Rows are points. Two turns around zero, p and q, are shown by what they do to some points. Write where each new point lands after one turn and then the other. Backwards means that the second turn is done in reverse. Each puzzle has new turns, and all numbers are rounded.

Turn p:
-36, -15 => 24, -31
39, 43 => -52, 26
-24, -48 => 53, -10
21, 19 => -24, 15
Turn q:
23, -20 => 26, 15
-23, 59 => -63, -3
0, -38 => 36, -12
Where do these land?
q, then p backwards: -17, 21 => -2, 27
q, then p backwards: 47, 34 => 58, 2
p, then q backwards: -33, -49 => 0, -59
q, then p: 26, -34 => -24, 35
p, then q: -22, 28 => 20, -29

Turn p:
55, 27 => -35, 50
-32, -32 => 37, -27
-23, 5 => -1, -24
Turn q:
57, 7 => 53, 23
-27, -31 => -17, -37
-29, 24 => -35, 15
Where do these land?
q, then p: 9, 38 => -38, -8
q, then p: -18, 44 => -32, -35
q, then p: -19, -27 => 33, -5
p, then q: 27, -55 => 38, 48

Turn p:
8, -19, -39 => -27, -31, 17
52, 15, 57 => 71, -11, -31
18, 5, -41 => -28, -34, -9
-23, -14, 41 => 27, 36, 19
-55, 14, -17 => -43, 41, 3
Turn q:
-12, -33, 28 => 24, -15, 35
51, 30, -52 => -6, 14, -77
-54, 31, 11 => -51, 10, 36
15, -44, -21 => 28, -39, -16
0, 16, 32 => 4, 29, 20
Where do these land?
p, then q: -7, -27, 2 => 13, 16, 19
p, then q: 22, 9, 11 => 12, -9, -21
q, then p: -31, 50, -6 => -25, 53, -7
p, then q: 56, 24, -62 => 6, -86, 6
p, then q: 1, 4, 22 => 4, 13, -18
p, then q: -41, -59, 32 => 19, 70, 31

Turn p:
22, -6, -81, 20 => 57, -49, -8, 41
32, 3, 56, -22 => -40, 24, 49, -11
-17, -38, 11, -11 => -37, -14, -19, 1
-55, 51, -12, -8 => 37, 16, -34, -56
17, -11, 25, 20 => -17, 22, 11, 23
Turn q:
30, -24, 67, -52 => 76, 15, 14, -50
-18, -21, -2, 49 => -30, 10, 40, 23
56, 6, -25, -5 => -3, 44, -43, -7
-47, 2, -40, 13 => -26, -34, 0, 46
-22, 37, 1, -6 => -15, -37, -11, -14
Where do these land?
p, then q backwards: -13, 44, 32, 7 => 48, -12, 25, 9
p, then q: 17, -52, 29, 23 => -43, -28, 38, 17
q, then p: -23, 14, -21, 29 => -10, 11, -42, 1
p, then q: 43, -36, -11, 18 => -28, 17, 50, 4
p, then q: -39, -25, -17, 4 => -6, 4, -18, 46
q, then p: 15, 55, -13, -81 => 21, -94, 11, 25

Turn p:
-4, 34, 41, 30 => -27, 3, 20, 51
-66, -9, -18, 23 => -64, 5, -21, -28
0, 9, -48, -23 => 14, 23, 12, -45
-3, 40, 57, -2 => -17, -22, 44, 47
17, -29, 13, -15 => 25, -26, -16, 2
55, -45, -45, -13 => 68, 16, -40, -27
Turn q:
-8, -1, 13, -32 => 10, -4, 17, -29
11, 16, 27, 5 => -21, -22, 14, 1
-26, -20, 25, 68 => 5, -51, -46, 39
-13, 23, -91, -6 => -8, 85, -41, -8
36, -18, 26, -35 => 14, -7, 57, -2
Where do these land?
q, then p: -3, -4, -28, 51 => -18, 52, -18, -8
p, then q backwards: -16, -57, -16, 39 => -51, 25, -26, 37
p, then q: 26, 19, 18, -59 => 14, -36, 53, 23
q, then p backwards: 38, 42, 41, -28 => -52, 44, 11, -29
p, then q backwards: -48, 2, 8, 41 => 11, 54, -8, 30
q, then p: 3, -3, -22, -44 => 15, -9, 45, 12

Turn p:
-40, -35, -37, 3, 51, -74 => -57, -67, -8, 66, 11, -5
32, -1, 31, -31, 22, -9 => -2, -33, 18, -40, -20, 9
15, 10, -3, 62, 50, 21 => 9, -6, 18, -2, 75, 31
-10, 1, 29, 4, -35, 42 => 33, 46, 19, -3, -18, 6
-32, 53, 4, 16, -27, -3 => 21, 26, 9, 10, 16, -57
5, -6, -11, -26, 10, 32 => -26, 22, 3, -21, -9, 17
-7, -25, -19, -64, 18, 23 => -60, 13, 4, -17, -39, 19
-35, -44, -9, 2, -31, -43 => 2, -16, -23, 63, -36, -5
73, 47, 16, 33, -57, 10 => 80, 14, -41, -58, 19, -16
Turn q:
-39, 2, 3, -39, 35, 44 => -10, -17, 8, -46, -1, 60
-32, -26, -16, -6, -43, 19 => 9, -29, -42, 13, -31, 20
2, 62, 17, -6, 10, 14 => -5, 21, 29, -49, -23, -15
61, 31, -4, 33, -59, -27 => 6, 49, -6, 39, -36, -69
26, 2, 3, 63, 15, -54 => -7, 3, 6, 21, 45, -72
-25, -28, -44, -15, 45, -8 => 12, -6, -28, -15, 56, 36
61, -32, 43, -8, 55, -17 => -26, 22, 68, 41, 49, 12
-33, 24, 0, -19, -57, -16 => 49, -16, -14, -8, -49, -12
-21, -36, -1, -4, -1, 45 => -29, -27, -20, 5, -10, 41
Where do these land?
q, then p: 45, 31, -11, 59, -21, -45 => 9, -66, -20, 19, 24, -57
p, then q: -14, -58, 24, -14, 8, 29 => -38, -17, -2, -4, -59, -2
p, then q: -6, -28, -8, -45, 0, 74 => 6, -6, 3, -56, -71, 7
p, then q backwards: -11, 53, 12, 17, -40, -43 => -8, 22, -5, 36, -29, -65
q, then p backwards: -12, 15, -36, 66, 9, -36 => 10, 65, -41, 11, -13, -33
p, then q: -8, 0, 32, -40, 43, 32 => 8, -39, 41, -8, -41, 23
q, then p backwards: 4, -13, -14, -44, 0, -12 => 9, -23, 14, 32, -13, 22

Turn p:
28, -13, -36, -17, -8, -13, -20, -8 => -1, 53, -7, -2, 2, 14, 10, 8
30, -11, -2, 12, -33, -1, 12, 27 => -47, 17, -6, -5, 6, -23, -1, 1
30, -4, -10, -22, 11, -13, -18, 8 => 3, 34, 15, -23, 1, 5, 9, 11
-6, -15, -32, 27, 4, 18, -18, 14 => -14, 1, -12, 12, 39, 23, 19, 1
15, -7, 24, 15, 16, -20, 73, -11 => -3, -15, -1, -8, 1, -29, -77, 10
-97, 2, 64, -7, 8, -18, -8, -36 => 33, -86, 3, 21, -70, 37, -5, -1
28, -8, 2, 1, 14, 16, 2, 30 => -13, 4, 12, -23, 28, -17, 7, 15
30, 34, -36, 15, -5, -5, -16, 25 => -14, 35, 11, -10, 31, -1, 14, -40
24, 17, 39, 21, 2, 3, 10, -46 => 14, -3, 39, 40, -12, -29, -29, 3
-81, 4, -11, -44, -9, 34, -17, -2 => 40, -42, -53, -1, -25, 19, 54, -6
Turn q:
4, 34, 26, -29, -22, -18, -37, 47 => 0, -71, -24, -4, -21, -13, 21, 18
-42, 0, -17, -4, 18, 39, 35, 42 => 74, 25, -21, 13, -4, 1, 11, 7
16, 1, -17, 24, 31, -41, 17, -27 => -31, 34, 16, -32, 27, 3, -1, 26
-2, -2, 15, 33, -28, 17, -12, -4 => -18, 6, -3, 22, -13, -9, 24, -29
20, -42, -36, 6, 25, 8, 9, -6 => 9, 28, 1, -26, 28, 34, -17, -24
-1, 27, 45, -49, 1, -1, -22, 10 => 10, -60, 3, 5, -11, -37, -19, 15
-6, 5, 68, -30, -28, -18, -15, 31 => 6, -59, 13, -11, -49, -39, 11, -2
-53, -24, -50, 12, -9, 15, 17, -15 => 29, 43, 21, 36, 1, 48, 11, 4
47, 8, -15, -5, -5, -5, 23, -24 => -34, 19, -20, -16, -2, 6, -38, 4
16, -7, -18, 43, 16, 4, -16, -52 => -44, 34, 15, 13, 43, 6, -1, -19
Where do these land?
p, then q backwards: 32, 16, -2, -17, -20, -26, 15, 7 => 21, -14, 22, 16, -2, 2, 37, -15
q, then p: 22, 18, -38, -41, -25, -31, -38, 11 => -14, -20, -42, -2, 31, 12, 41, 45
p, then q: 8, 25, -12, 44, 45, -17, -11, 30 => 19, -10, 33, 9, 38, -43, -31, -17
q, then p: 37, -2, 18, 3, -21, 36, -36, -3 => 16, 8, -18, 43, -4, 42, -15, 15
q, then p backwards: -40, -24, 30, -11, -38, 43, -26, 20 => -42, 54, 24, 5, -15, 11, -19, -40
q, then p: -1, 25, -40, 21, 25, 22, 14, 24 => 18, 23, -4, -21, 50, -5, -8, -25
p, then q: -2, -49, 39, 33, 15, 13, 34, -14 => 26, -26, 10, -24, 12, 16, 57, -32
q, then p: -29, -37, 19, -42, 30, -13, 10, -23 => -12, -2, 59, -10, -28, -18, 17, 29
p, then q: -38, 36, 35, 37, 31, 19, 34, 0 => -17, -3, 53, -35, 23, 14, -7, -53
q, then p: -20, -6, -29, -32, -29, -16, 14, -25 => -27, -23, 10, 16, 10, -21, 45, -1
p, then q: 32, -1, -20, 6, -13, -31, -10, -27 => -20, -9, -20, 35, 7, -26, 18, 15

Turn p:
-4, 19, 7, 7, -34, 4, 4, -8 => -17, 20, 2, -23, 15, -5, 4, 16
-15, -63, -25, 4, 23, 5, -20, -22 => 15, -33, 26, 1, -31, 26, 36, -37
30, 18, -15, -22, -11, 20, -4, 28 => -19, 5, 0, 18, 34, 16, -33, -7
4, 19, -26, 5, -2, -24, -11, -1 => 17, 4, -10, 2, 11, 27, 2, 23
30, 5, -19, 53, -36, -84, 11, 62 => 69, -18, 9, 9, 85, -15, 14, 60
-26, -40, 3, -28, 10, -24, 16, -22 => 21, -14, 38, -9, -48, -3, -3, 1
-1, -8, 31, -13, 32, 19, -13, -16 => -9, 13, -9, 19, -35, -14, 2, -29
46, 6, -17, 9, 7, 28, 22, -12 => 7, 3, -23, -21, 24, 10, -25, -41
-10, 17, 57, -10, -27, 30, -2, -18 => -44, 45, 4, -12, -12, -38, 2, -4
-24, 12, 0, -3, 4, 18, 18, 20 => -26, -23, -10, -2, -4, -12, -14, 13
-30, 17, 6, -1, 34, 9, -20, -11 => -15, -1, -28, 16, -38, 6, 13, 6
Turn q:
32, -19, 22, -11, 25, -4, 32, -13 => 9, 12, -28, 26, 23, 15, 22, -31
-39, 34, 26, -33, 32, 11, -33, 4 => -16, 15, -7, -1, -42, 26, -60, -13
23, -7, -36, -5, -21, 16, 26, -28 => -7, -6, 9, 5, 10, -46, 34, -23
-14, -7, 14, -8, -11, 13, -47, -5 => -14, -12, 35, -8, 1, 19, -32, -5
-28, -7, -1, 9, 26, -31, 27, 21 => 21, 37, -22, 14, -5, 4, 0, 34
20, 17, -52, -10, 19, -18, 8, 31 => 5, -19, -41, 16, 2, -46, -13, 25
19, 53, -7, 38, -21, -39, -23, 13 => 7, -59, -10, -7, -38, 9, 17, 43
-1, -25, -6, 27, 30, 36, -14, -2 => -49, 16, -1, -5, 31, 8, -2, 8
6, -24, 31, -20, -37, 3, 7, -49 => 18, 3, 47, 8, 4, 14, 25, -49
-17, -14, 9, 14, -41, 12, 15, 27 => 25, 12, 17, -46, 13, -2, 10, 12
Where do these land?
p, then q: -13, 8, -23, 38, -10, -2, -7, -16 => 7, 22, -23, -4, 12, -32, -4, -19
p, then q: -12, -7, 27, 60, 21, -2, -8, -14 => 32, 8, -16, 26, -1, -43, 37, 2
p, then q: 9, -56, 18, 4, -14, -8, -23, -13 => 16, 8, -9, 7, -13, 32, 43, -31
p, then q backwards: 27, 21, -6, -20, 20, -9, 22, -19 => -19, 9, 20, -33, 13, -3, 1, 29
q, then p: -1, 16, 13, -17, -19, 0, 18, -6 => 8, 24, 12, -19, 5, 6, -11, -9
p, then q: -4, 18, 19, -3, -16, 52, -12, -18 => -3, 29, 19, 2, -51, -16, -11, 4
q, then p: 13, 19, 19, 2, -11, -6, -12, -8 => -10, -1, 21, -15, 1, -3, 4, -22
p, then q: 22, -40, 17, -8, 47, -6, -29, 7 => -15, -17, 18, 7, 5, 14, 67, 3
p, then q: -27, 10, -13, -25, -3, -8, -15, 10 => 1, 7, 5, -39, 9, 10, -8, 14
q, then p: -15, -5, -64, -10, -7, -11, -13, 97 => 43, -13, 22, 98, 26, 33, -6, 22
q, then p: 1, 17, -6, -20, -7, 1, 80, -20 => 39, 25, -11, -54, 16, 19, -35, 24

Turn p:
-16, 13, 21, -14, -11, 59, 5, -31, 24 => 7, -25, -20, -31, -15, 2, -22, -41, -43
-6, 22, 34, -63, -7, 24, 3, 4, 47 => -31, -47, 0, -41, -30, -13, -22, -44, 10
11, 25, -32, 12, -39, -21, -2, -11, 0 => -24, -6, 30, 5, 15, 13, 0, 35, -29
-50, 41, 16, -48, 8, 40, 18, 6, 3 => 13, -19, 20, -48, 5, -8, -52, -52, 6
27, -42, -48, 11, 53, -42, -9, -29, -40 => -9, 76, -35, 38, 1, 23, -8, 47, 27
45, 1, 11, 36, 36, 19, 24, 58, 3 => 13, 11, -4, 39, -1, -82, 20, -8, 7
9, -8, -3, 17, -26, -15, -51, 7, -30 => 9, -28, -13, 23, 33, 24, 15, 38, 8
27, -33, 11, 28, 16, -46, 25, -10, -46 => 9, 57, -17, -5, 12, -6, 45, 41, 20
-47, 35, 33, -9, 11, 15, -4, -6, 52 => -13, -22, 18, -15, 0, 13, -4, -79, -7
-1, -55, -42, 30, -39, -32, -10, 14, -15 => 28, 4, 21, 35, -20, 34, 27, 63, 2
Turn q:
-31, 55, -19, -30, -97, -40, -5, -17, 21 => -15, -53, 29, 48, -48, -56, -12, -73, -6
46, 14, -20, 3, 15, -19, 30, -19, -47 => 33, 18, 40, 14, 24, -26, 34, 32, -13
2, -16, -24, 12, 31, 2, -21, 26, -16 => 31, 33, -5, -24, 4, 24, 3, -6, 0
-63, -17, 42, 2, 25, 1, 3, 1, -60 => -19, 26, -20, 45, 64, 47, 2, -23, 5
-1, -25, -31, -53, 3, 5, -14, -18, 24 => 0, -23, 5, -54, 22, -26, -17, -25, 1
34, -6, -12, 29, -76, 15, -20, -19, 9 => -24, -23, 46, -8, -59, -3, 34, -6, 32
38, -6, 20, -35, 36, 2, -24, 8, 34 => 14, 1, -18, -36, 8, -22, -43, 33, 29
20, 11, -26, 19, 15, 66, 24, 57, 15 => -15, 56, -41, -38, -42, -10, 27, 22, -27
-14, -28, 45, 25, 21, -35, 24, -3, 4 => -9, -10, 7, 28, 22, 46, -31, 34, -15
-30, 19, 24, 28, 27, 4, 4, -15, 16 => 3, -23, -43, 25, 5, 24, 3, 14, -7
Where do these land?
q, then p: -11, -6, 9, -4, -52, 35, -36, -25, -4 => -3, 7, 17, -21, -47, 37, 12, -32, -23
q, then p: 0, -6, -51, -3, -31, 34, -48, 30, -21 => -52, -3, 7, -61, -12, 12, -13, -5, -39
q, then p: -34, 37, -18, 0, 0, 44, 0, -5, 29 => 3, 32, 26, -4, -22, 30, -23, 43, -15
p, then q: 25, 11, -4, -34, -32, 1, -44, 2, 13 => -19, 12, 1, -35, 6, 46, -13, -31, -7
p, then q: 11, 12, 22, 25, 58, -53, -12, 14, -52 => 47, -22, -59, 1, -14, -13, -14, 36, -51
q, then p backwards: 1, 64, -15, -23, -2, 49, 54, 9, -17 => 77, 2, 23, 49, 24, 11, 29, -3, 10
p, then q backwards: -6, -75, 30, -33, 23, -52, -19, -3, 4 => 11, 5, 24, 54, -8, 55, -67, 5, -6
p, then q: -9, -27, -43, -6, 2, -15, 22, -39, 20 => -26, 16, -18, 28, -28, -19, 27, -29, 24
q, then p backwards: 21, -4, 36, 45, 46, 3, 50, -8, 20 => 40, -23, -40, 13, -48, -11, -24, -28, -34
p, then q: 1, -5, 34, 32, -11, -47, 32, 25, 6 => -27, -7, -2, 34, 11, -20, -21, 39, -42

Turn p:
13, 38, 0, -29, 44, -24, -26, 28, -15 => 12, -37, -4, -22, 4, -20, -32, -48, 30
-8, -22, 3, 50, -97, 6, 8, 15, 27 => -16, 77, -44, 20, -22, 50, 7, 43, -10
21, -21, 14, -4, 31, -19, 26, 16, -2 => -23, -14, 15, 0, 8, 8, 29, -36, 11
-28, -1, -6, 24, 40, -2, 2, 4, 84 => 34, 61, 54, 3, 15, -18, 17, -14, 35
-37, -17, -15, -17, 6, -25, 3, -2, -34 => -29, -15, -1, -46, 11, -18, 3, 19, -1
5, 9, -24, -29, -42, 70, 0, -3, -34 => 6, -15, -29, 15, -53, -25, -15, 23, -62
8, 55, -6, -3, 41, -18, 15, -12, 12 => 48, -14, 13, -18, 33, -2, -5, -39, -2
35, -10, -9, -27, 18, -15, -15, -44, 26 => 22, -33, 53, 4, -11, 29, -5, 6, 12
11, -12, -5, 33, 6, -8, -15, -5, -25 => 0, -19, -23, 9, 10, 3, 19, 18, 24
-20, -20, 48, 1, -48, 35, 0, 3, -39 => -55, 8, -33, 36, 4, -7, -20, 29, -38
Turn q:
-9, -11, 11, 32, -43, -17, -20, -21, -52 => -46, 18, -24, 29, -3, 20, -48, 2, -23
7, -33, -13, -15, 15, -23, 33, 2, -16 => 11, 12, -34, -5, -16, -35, 15, 3, -21
-35, -1, -15, -19, -5, -43, 18, 21, 15 => -11, -6, -5, 10, -11, -48, 12, -42, 12
-11, -10, -20, -4, 4, 20, 26, 39, 1 => 13, -18, -1, -20, 22, -18, 16, -23, -28
-4, 14, -39, 2, -7, -32, -16, -4, -43 => -22, -32, -14, 39, -29, -11, -14, 4, -22
39, -19, 14, 10, -31, 0, -56, -7, -10 => -42, 8, 6, 5, 20, 9, -27, 58, 6
-12, -14, -5, 25, 28, -16, -8, 9, -1 => -22, -12, -18, -23, -20, 6, 13, -7, 0
73, 46, 48, 41, -29, 58, -27, -51, 65 => 6, 49, 72, 14, 40, 92, 22, 57, 38
-13, 23, 29, -41, 47, 26, 37, 28, 19 => 64, -1, 31, -47, -12, -17, 6, -28, 9
-35, 3, -9, -30, 21, 29, 13, -16, 24 => 48, -17, -13, -5, 12, 2, 6, -25, 31
Where do these land?
q, then p: 26, 1, 11, 49, 33, -13, -10, -1, 11 => -18, 29, -8, -5, -15, -18, -11, -8, -52
p, then q: -15, 31, -13, -12, -31, 62, 30, -29, -2 => -22, -7, 7, 16, -30, -5, -37, 24, -66
q, then p: -29, 22, 42, 12, -15, -34, -20, 53, -6 => -23, 6, 28, -7, 37, -1, -60, 38, -2
p, then q backwards: -38, -30, -54, -4, -18, 29, 30, -55, 14 => 93, 2, 3, -1, 28, 5, 21, 26, -5
p, then q: 22, -38, 6, -8, 46, -37, 34, -37, 5 => 42, 51, -23, -52, 5, 6, -5, -18, 6
q, then p: -5, 21, -23, -20, -32, 16, -1, 36, -56 => -34, -46, -22, 11, 19, -5, 2, 32, 43
q, then p: 14, -11, -49, -21, 13, 15, 39, -21, 36 => 14, -9, -1, -3, -2, 30, 64, -37, -10
p, then q: -19, 8, 25, -13, 6, 20, -38, 43, -20 => -47, -23, -14, 26, -14, -4, 6, -8, 38
p, then q backwards: 32, -30, 40, 22, -6, -24, -21, 6, 23 => -12, 25, 4, 24, -26, -6, -29, -44, 28
q, then p: 13, 25, 18, -6, 5, -33, -45, 6, -5 => -29, 45, -4, 7, 1, 4, -33, 10, 15
